Every row gives one point. The points of each table are mixes of a few directions, plus a little noise. Count the directions of each table, and those that both share. Where both have some left over, give the other angles between the two spaces (their principal angles), to ten degrees, smallest first.

First, 7 rows:
[[-3.0  4.1]
 [-4.5  6.1]
 [-1.1  1.5]
 [ 2.1 -2.9]
 [-0.7  1.0]
 [ 2.5 -3.4]
 [ 4.8 -6.6]]
Second (5 x 2):
[[ 7.3  2.1]
 [-1.3 -0.4]
 [-2.2 -0.7]
 [ 3.4  1.0]
 [-7.2 -2.1]]
Directions: first 1, second 1, shared 0; angles 70

First:
[[-1.1  2.1 -5.9 -0.2 -6.6 -1.4]
 [ 0.9 -0.1  2.5  1.5  4.0  6.1]
 [ 2.7  1.3  0.7 -3.1  4.7 -4.9]
 [ 4.1  5.5 -4.6 -0.5 -3.7 -1.3]
 [ 0.4 -0.8  2.7  0.9  3.4  3.3]
 [-0.9 -2.4  4.3  1.7  4.8  5.9]
 [-2.8 -0.4 -4.0 -3.6  2.5 -2.8]
 [-3.3 -5.2  4.2  3.3 -9.1 -4.8]]
Second:
[[-3.4  2.5 -2.8  2.9 -3.9 -2.3]
 [ 6.0  4.4  0.6 -0.1  0.4 -1.5]
 [-3.7  3.5 -5.6 -0.4  3.2 -0.4]
 [-2.1 -7.2  2.6 -3.1  3.9  4.1]
 [-4.9 -6.8  1.8 -0.6 -0.4  2.5]
 [ 8.1  3.7  3.4  1.3 -3.4 -2.5]]
Directions: first 4, second 3, shared 2; angles 40

First:
[[-3.5  1.5  0.5 -8.1 -4.9  1.4  2.5  1.2  0.7 -6.8  1.1]
 [-3.1 -3.5  1.1 -7.0 -3.4  5.5 -2.5  4.1 -2.1 -4.2 -0.5]
 [-3.7 -2.1 -2.6 -2.4 -4.5 -2.9  4.7  1.0  2.9 -6.3  0.8]
 [ 4.1  9.6  7.2 -6.2  5.0  2.5 -2.4 -1.5 -0.6  2.8  2.0]
 [ 1.2 -4.0 -0.1  3.6  2.7  0.5 -2.7  1.5 -0.7  3.0 -0.9]
 [ 0.8  0.4 -5.0  9.6  0.1 -7.4  4.8 -4.3  2.6  2.2 -0.2]
 [ 2.5  3.3  0.2  3.2  1.2  3.5 -3.9 -2.9 -4.4  5.8 -1.7]
 [ 3.0  2.7 -0.2  5.9  4.6 -7.7  4.0 -2.9  4.6  2.6  1.6]
 [-0.3  1.0 -1.7  1.5 -2.2  2.7 -1.6 -1.8 -3.3  1.7 -1.6]
 [-1.0 -8.8  0.5 -0.2  1.5  1.7 -3.0  5.6  0.2 -0.8 -0.6]]
Second, 8 rows:
[[-3.8 -6.7 -0.6 -4.7 -3.7  3.4 -1.2  4.9 -0.7 -5.1 -0.6]
 [-3.7 -6.4 -0.6 -4.5 -3.6  3.3 -1.1  4.7 -0.7 -4.9 -0.6]
 [-2.9 -5.2 -0.5 -3.6 -2.8  2.7 -0.9  3.8 -0.5 -3.9 -0.5]
 [ 4.5  7.8  0.7  5.5  4.3 -4.0  1.4 -5.7  0.8  5.9  0.7]
 [ 0.7  1.2  0.1  0.8  0.6 -0.6  0.2 -0.8  0.1  0.9  0.1]
 [-3.2 -5.6 -0.5 -4.0 -3.1  2.9 -1.0  4.1 -0.6 -4.2 -0.5]
 [ 2.9  5.2  0.5  3.6  2.9 -2.6  1.0 -3.7  0.5  3.9  0.5]
 [ 5.6  9.8  0.9  6.9  5.4 -5.0  1.8 -7.1  1.0  7.3  0.9]]
Directions: first 4, second 1, shared 1

First (10 x 14):
[[ -3.9   2.6  -3.1  -2.9   2.2  -8.3  -2.8   4.8  -9.0  -1.5   5.6  -2.6
   -4.4  -0.8]
 [ -1.0   1.6  -2.2   0.9  -0.5   2.5  -1.5  -2.5   0.5   0.2   1.0   5.2
    1.1   1.0]
 [ -2.6   3.0  -4.2   0.5  -0.1   1.6  -3.0  -2.4  -1.8  -0.1   3.1   7.2
    0.4   1.2]
 [ -2.3   1.3  -1.5  -2.1   1.5  -5.9  -1.5   3.6  -5.8  -1.0   3.3  -2.8
   -3.0  -0.7]
 [  4.4  -5.5   7.7  -1.5   0.7  -4.6   5.5   5.6   2.0  -0.1  -5.1 -14.7
   -1.5  -2.6]
 [  4.7  -5.1   6.9  -0.2  -0.2  -0.9   5.1   2.8   4.3   0.4  -5.7 -10.5
    0.2  -1.8]
 [ -1.4   2.5  -3.6   1.8  -1.1   5.3  -2.4  -4.8   1.6   0.5   1.4   9.6
    2.2   1.8]
 [  2.6  -1.8   2.2   1.7  -1.3   4.8   1.9  -2.6   5.5   0.9  -3.6   0.9
    2.5   0.4]
 [ -2.9   3.4  -4.8   0.8  -0.2   2.4  -3.5  -3.1  -1.6   0.0   3.4   8.7
    0.7   1.6]
 [  2.5  -2.0   2.6   1.1  -0.9   3.1   2.1  -1.3   4.4   0.7  -3.3  -1.0
    1.8  -0.1]]
Second:
[[  1.9   0.1   0.5   1.0   3.1   6.7   2.6  -7.8   6.7   2.8   1.3   0.9
    2.2   1.1]
 [  1.9  -0.9   0.6  -1.2   3.4   2.2   2.3  -4.0   3.5   2.5   2.4  -2.5
   -2.2   0.9]
 [ -3.9   2.2  -1.2   1.2  -4.0   0.0  -1.3   1.7   2.0   3.8  -3.1   3.4
    2.3  -0.9]
 [  2.2  -2.1   0.5  -1.5   0.4  -3.9  -1.0   3.9  -5.7  -5.1   1.1  -2.1
   -3.6   0.3]
 [  1.5  -1.9  -0.2  -2.3  -0.4  -2.7   0.0   2.7  -1.0   0.6   0.7  -1.5
   -6.2   0.8]
 [  3.1  -1.9   1.2  -0.8   3.0  -1.8   0.3   0.7  -4.8  -6.0   2.4  -3.2
   -1.2   0.3]
 [ -7.0   4.6  -0.8   1.7  -2.0  -1.7  -0.7   1.4   1.3   5.1  -2.2  -0.4
    6.2  -2.9]
 [ -6.8   5.8  -0.8   4.2  -0.9   5.3   0.5  -5.4   7.0   6.7  -2.7   3.1
   11.9  -2.4]
 [  7.0  -5.9   0.2  -2.2  -2.5  -4.0  -2.8   6.7  -8.8 -10.5   0.1   2.2
   -9.1   2.7]]
Directions: first 2, second 4, shared 1; angles 70
